Rows are points. A path goes straight from each point to the next, and from the last back to the first. The post is the endless flat space through its rows: a point in 2 columns, a line in 3, a plane in 4, and so on, so that a path can go around it. How many times does the path go around the post? Going back the other way cancels.
In the rows, 128 means zero.

Post (2 x 3)
[[149 172  94]
 [100 108 134]]
Path (16 x 3)
[[ 95 106 163]
 [195 151 105]
 [160 150  90]
 [129 154  63]
 [ 78 181  77]
 [110 165 122]
 [115 135 156]
 [162 147 177]
 [101 141 165]
 [ 30 122 163]
 [ 95 138  55]
 [145 142  77]
 [117  74  92]
 [105 111  92]
 [100 143  99]
 [116 182 122]]
Times around: 1

Post (7 x 8)
[[149 196 111 113 165 108 193  82]
 [122 127 166 144  74 118  83 173]
 [133 164 154  99 176 121 133  34]
 [133 149 137  73 190 106 154 106]
 [120 115 131 163 144 143 105 147]
 [151 112 200 171 146 139 123 209]
 [162 119 147 126  80 164 107 174]]
Path (28 x 8)
[[142 132 145 155 165 101 134  97]
 [171 162 149 107 183  84 134 163]
 [197 159 175  95 136 147  90 171]
 [171 123 145  99 159 124 114 149]
 [141 115 130 176 169 139 136 136]
 [118 103 147 142 174 145 188 124]
 [ 79  62 138 182 249 120 139 158]
 [146  80  92 116 103 119 121 125]
 [141 145 119 149 180 117 139 110]
 [128 144  96 159 194 135 114 157]
 [139 155 150 113 213 176 159 148]
 [112 153  94  41 150 124 194 157]
 [132 111 156 164 117 161 148  91]
 [123 105 171 127 170 119 135 100]
 [133 153 215 113 104 118 194 106]
 [118 129 173  77  73 139 141  53]
 [158  91 165  88 210 146 134 114]
 [147 141 163 137 186 107 141 158]
 [184 147 149  91 157 166  74 132]
 [121 108 142 193 156 120  41 104]
 [136 162 187 149 116 101  93 149]
 [150 174 178 118 194 170 134  62]
 [105 185 131 156  73 149 160 118]
 [110 128 192 114 147 129 167 112]
 [113 179 140  89 100 147 156 142]
 [136 197 128 149 125 161 104 117]
 [149 140 127 119 177 136 127 106]
 [154 126 130 177 119 108  99  97]]
Times around: 1

Post (11 x 12)
[[153  79 181 108 207 170  66 203  86 157 104 215]
 [109 109 133 103 129 130  92  86 119  81 144 134]
 [126 137 153 121  65 124 114 139 170 123 142 132]
 [115 155 163  87  99 178 176 151 134 125 135 125]
 [107 102 166 245  89 119 101  54 172  36 178 151]
 [149 186 148 115 137 108 178 119 107 145  95  89]
 [178 127  99 156 134 113 122 126  77  97 159 107]
 [133  83  79 154 180 130  82 165 167 197 148 196]
 [129  93 133 156 197 136  96 172 196 136 139 125]
 [144 120 100  96 138 179 126 211 189  29  78 149]
 [ 88 131 125 128 116 166  84 151 132 144 124 140]]
Path (27 x 12)
[[144 101 149 170 104 135 154 180 129 147  90 166]
 [126 135 143  91  97 110 110 186 206  91 115  91]
 [149 203 146 159  73 150 210 179 157 123 122 121]
 [121 126 138 113 125 157  98 102 127 108 158 160]
 [129 128 175 151 170 176 134 151 132 128 146 140]
 [ 80 158  91 150  94 160 101 138 168 119  99 192]
 [104 100 126  55 141 173  62 161 180 136 110 207]
 [165 102 109 186 102 125  96  84 131  93  88 169]
 [126  68 149 152 137 185 123 162 128  76 165 140]
 [145 107 154 137 186 112 172 169 168 132 124 121]
 [ 56 117 150 155 153 177  92 177 176 160 161 162]
 [168 187 115 154 126 159 137 147 125  89 178  78]
 [150 133 149 169  99 154 142 135 138 128 155 145]
 [ 98  98 188 157 108 190 114 119 156 151 139 132]
 [117 122 113 194 164 145 112 101 132  97 129  75]
 [116  99 116 161 149 228  80 235 164 161  82 192]
 [ 73 114 118 158 205 190 134 122 115 194 102 166]
 [ 60 119 100 115 193 129  92 106 113 164 126 117]
 [155 147 175  85 133 126 115 144  96  51 102 119]
 [149 155  99 131 139 116  54 106 151  89 111 120]
 [153 101 131 134 128 176  98 157 176 155 124 147]
 [105 110  72 174  54 139 100 101 169 100 125 157]
 [ 56 102 152 183 127 191 123 117  93  99 146 167]
 [105 108  81 101 179 124  89 146 155 148 145 130]
 [105 142  81  80 160 149  59 137  85 111 122 233]
 [117 150 112 132 174 149  78  99 132 138  96  92]
 [201 106 144 141 159 122  89 139  29 151 132  60]]
Times around: 4

Post (17 x 18)
[[109  63  67  79  53 151 174 156  88  57  64  68  83 128 112  72 137 117]
 [149 130 192 123  91 118 132  62 139 162  91 104 172 136 146 154 129 131]
 [ 86  84 189 134  71 140  32 130 118 136 175  64  95 142 152 105 165 112]
 [101  89 125 116  86 143 151 117 166 132 110  58 157 140  89  78  74 127]
 [194 101  92 156 120 150 204  89 190 143 165 168 215 167 106 100 153  82]
 [ 85 112 186 164 110 174 131 107 159 111 153 103 140 166 122 136 121  87]
 [138 128  97 163 166 105 105 106 140  79 189 112 135 146 134 120 157 120]
 [121 110 145 139 121 117 143 140 100 123  55 161 234 125  20 100 108 121]
 [135 152 121 156 184 194 106 108  94 132 115 140 150  71  81 196 122 152]
 [ 33 125  80 122 158 148  69  58 147 136  91 167 141 131 149  83 125  90]
 [ 49 164 178 157 196 126 140 143 157 236 169  61 163 203 133 168  63  89]
 [148 127 157 139 124 101  90 162 195 156 109 124 184 116 172 126 129 196]
 [219 133 106 155  71 127 129  99 114 108  77 185  81  37 145 180 100 110]
 [118 110 179 123 147 118 162 115 149 176  79  81 180 100 159  55 130 145]
 [189 144 151 102  83  90  80 148 180 110  98 149  72 131  93 121 144 131]
 [181 129 151  85 146 121 118 135 126 135 138 125 121  85 178 153  84 133]
 [ 96 130  50 141 217 125 155  92 108 141 160 208 149 121 133 103 104 181]]
Path (22 x 18)
[[119 119 125 129 140 116 120 141 155  91 127 121 155  91  86  99 127 106]
 [146 110 164 173  62  70 137 120 114 124 101 174 150 125 163 187 151 143]
 [ 70 148 116 152 146 129 118 169 167 142 163 141 120 186 103  84 140  63]
 [167 129  59  93 119 169  94 145 136 134 121 121 127 137 121 110 138 173]
 [183  80 139 197 121 181 122  73 150 140 147 104 137 157 130 129 170  83]
 [104  72 114  72 178  88 124 127 115 171 108 125 148 150 113 127  86 220]
 [ 76  92 126 123 108 211 125  52 172 101 134  85 132  71  92 132 129  92]
 [150 152 120 203 121 171 153 173 195 144 193 133 154 103 129 121 161  82]
 [176 122 147 114  74  73 150 105 178 135 118 114 137 118  87 145  87  81]
 [158  98 145 114 186  77 113 115 158  80 126  99 155 122 200 174 133  69]
 [140 114 132 135  97  52  59 177 141 108 168  76  87 106 124 137 126  85]
 [ 91 124 183 108 150  75  79 116 111 145 154 133 127 184  79 122 107  85]
 [176 101  78 176 180 110 124 119 160 102 128 104 110  83 129 166 132 168]
 [143  90 159 111 125 142 129  91 146 145  91 167 129 140  32 153 192 148]
 [117  46 117 183  46 194 126  82 148  93  53 137 201 154 116 153 129 167]
 [177 134 109 116  80 185  88 113 110 158  53 121 130 133 126 155 116 107]
 [149 128 118 129  62 135 119 101 132 120 122 123 128 130 134 122 156 162]
 [136  92  84  79  91 165 124 152 170 162 129 151 130  94 103 120 110 130]
 [126 120 136 121 121  73 155 166  77 161 161 108 173 124 118 143 111 171]
 [102 152 115 124  97 125 119  56 121 115 131 128 164 186 108  52 154 142]
 [152 137 135 149 151  91  42 182 169 127 140  70 229 164 112  68  97 186]
 [157 153 134  99 116 191 120 126 111 143 155  51 134 132  67  73 160  96]]
Times around: 0

Post (17 x 18)
[[137 169 130 108 131 141 117 150 112 141 170 124  92 133  97 112  69  93]
 [153 131  89  97 145  76 135 174 115 122 160  41 165 126 154 135 135 139]
 [171 143 116 121  98 123 111 148  76  69 137  92  95  86 110 105 115 123]
 [141 103 151 152  94 102  78 105 109 147  93 137 130 170 140 102 135 153]
 [159 161 112 129 132 163  81 102 126 128 108 123  97 161 135 139 129 106]
 [121 124 105 114 108  59 113 108  83 109 109  58 116  95 118 133 117  87]
 [ 98 143  84 164 148 115 102 123 121 132 117  76 108 104 101 129 123 151]
 [133  83  52 133 129  43 128 160 115 120 126 184 125 142 154 154 132 139]
 [101 148  85 143 164 197  56  87  86 133 173 150 133 145 121  88 102 136]
 [139 164  90 114  92 115 119 105 163 138 170  96 146 153  45 138 145 107]
 [171 125  92 123  79 130 134 112 108 173 125  97 103 120 126 112 127 130]
 [130 130  74 142  85 119   7 171 165 139 157 166 112  81 150 117 129 129]
 [158  71  93 107 149 124 102 136 110 140 100  89 121 150  97 122 115 122]
 [108 162 148  84  81 123  93  39 245 136 175 112 137  41 165 125 163 238]
 [146  84 105 168 121 107 109 131 108 144 162  86 121 158 130 188 115 134]
 [ 77 179 108  74  65 207 153 175  67  88 134 182 137  35 226 209  73 194]
 [176 107 114 154 107 126 165 117 141 121 104  91 179 105 128 102 109 102]]
Path (22 x 18)
[[175 147 128 116  90 201 125 105  45  24 133 162 136  86 164  48  85 127]
 [127  43  98 126 110 111  65 132  80 117 107  94 126  94 164 103 131  97]
 [117 123 132 138 201 143  84 157 162 125 128 107 137 123 109 164 106 135]
 [128  92  53 161 105  67 117  99  74 108 142 104 139  59 121 139 141 191]
 [166 169 101 105 114 133  90 120  64  98 115 128  70 181 165 144 133 144]
 [148  94  69  80 179  97  84 178 155 129 130 140 130 132 147  21 111 117]
 [140 107 121 152 137 119 169 148 147 129 129 111  81 139 138 156 123 120]
 [105 182  81 144  89 117 109  63 123 170 170 115 111 102 115 149 168 140]
 [188 183 121 183 121 175 130  56 116 116  79 133 152 183  85  91 158 122]
 [186 130  50  79 103 103 132 114 105 172 118  33 178 129 137  96 124 143]
 [ 98 132  71  62 122 124  76 158  89 113 162  97  92 104 139 117 104 153]
 [108 103  68 149 113 122 137 178 110 110 168 150  79  90 183 200 116 188]
 [138  87  99 121 126  47 121 154 124 145 132  74 174 127 134 134 158 148]
 [156 170 151 155 153 128 119  74 144 153 110 112 192 167 109  65  98  43]
 [179 153  96 122 147 148 123 146 207 195 133 109  62  89 148 128  69 183]
 [ 87 223  48  80 160 207  75  68 106 116 116 152 126 142 160 113 128 176]
 [ 94 135  78  63  85  68 164 132 181 138 186 100  67 114 154 182 128 160]
 [101 123 128 110 107 164  74 115  98 125 123 112 124 138 112 148 120 122]
 [182 149 149 122 137 196 104 122 137  95 127 136 123 100 154 160 104 108]
 [156 114 100 133 109 113 116 112 183 164 111 160 175 106 166 150 142 157]
 [185 118  90 120  85 133  76 108 110 160 179  27 137 114 180 200 116 152]
 [123 179 116 176 114 112  99 113  89 100 141 120  84 185 107 189 123 157]]
Times around: 4

Post (17 x 18)
[[162 111 104 126  84  75 108  96 139 100 164 121 123  71 143  90 147 148]
 [155 116 129 192 136 120 106  83 126 123 161 162 153  86 145 108 201 133]
 [188 146 115  78 133 146 110 114 151 113 145 143 169 130 118  81 161 189]
 [ 62 195 106 168 116 118 165 119 153 136  99 135  76 175 136 152  93 109]
 [140 103 119  29 138 145 135 224 146 192  91  97 105 188 176 106 115  86]
 [180 127 158 135 132 107 147  91 161 126 195 125 122 132 112 121 159 140]
 [119 109 171  64 137 127 110 198 188 172 119 123 150 144 151 112  69 119]
 [161 137 130 173  70 160 149 118 144 109 119 121 159  79 143  92 156 147]
 [ 91 142 113 183  85 187 130 148 109  99 143 127  78 175 146 167  66  84]
 [102 205 169 133 112 113 186 154 122  77 138 168  37 144 145 218  95 110]
 [114 154 120 145 157 159 148 133 154 106 109 135  72 113  94 198  79  96]
 [159 137 118 141  55  93 122 134 122 120 138 139 158  78  99  93 167  74]
 [130 128 142 174 114 130  97 133 116  80 140  90 171  97 117  81 198 124]
 [144 112 113  66 139 164 144 125 136 151 134 103 182 138 206  93  97  65]
 [136 126  86  44  95 144 143 177 207 155 126 118 180 199 159 139 119 104]
 [123  96 117 137 107 103 171 128 116  80 134 157 144 107  96  84 143 125]
 [156 117 108 162 112 111 124 106  79 137 124  93 197 103 116 119 142 153]]
Path (22 x 18)
[[ 88 157 153 107 136 172 138 170 109 122 146 213  42 115 188 132 123  90]
 [162 141 151  71 200 169 215 160 143 149 101 106 165 131  77 155  74  61]
 [ 95 180 124 120  61 108  98 224 142 151  61 125 187 183 160  81  65 156]
 [141 113 147 176  86 153  99 115 151  66  96 167 185  99 116 129 112 158]
 [100 148 164 112  92  81 110 154 172 154 120 114  98 109 128  95 118 126]
 [138 144 157  81 136 121 144 168 152 188 111 182 102 167 165 124 134 205]
 [126 124 117 111 120 105  86 140  70 142  99 116 110 179 116 165 159 105]
 [159  87 104 176  74 161 153  88 108  95 180 113 167 195 139  96 124  95]
 [116 170 155 182 135 110 116 141 214 140 115 121 112  96  72 166  68 121]
 [168 106 120 121  66 177 188 143 157 117 144 139  63 100 194  72  92 169]
 [144 118 150 169 120 146 147 104 127 156 139 107  68  95 119 108 115  91]
 [129 108 116  89  54  97 177  91 155  99 135 175 166 179 171  77 130 147]
 [165  98 101  85 162 129 128 126 155 138 125 166 151 159 119 107 137  91]
 [147 135 160 137 179  91 174 160  60  63 149 113 154  92 139 144 105 180]
 [136 135 169  77 130  74 193 123 142 173 220 104 137  98 146 172 123  20]
 [152 177 148 140  76 178 147 116 114 144 146  93 100 170 178 124 167 178]
 [176 133 102  89  99 161 173  98 102  63 148 186  64 157  99 169 142 101]
 [ 89 153 130  84  63 126 152 170 139 112 169 105  67 108 135 141 131  30]
 [ 97 169 112 123 143 165 148 149 201  28 152 144 134 107  43 126  76 175]
 [150 226 183 126 187 145 201 139 149  74  95 184 149 110  79 155  91 168]
 [193 162 150 107  81 139 146  98 150  44 138 204 118 112  96 130 102 120]
 [141 116 130  52 119 143 241 143  93  77  94 138 105 141 140 155 199 146]]
Times around: 0
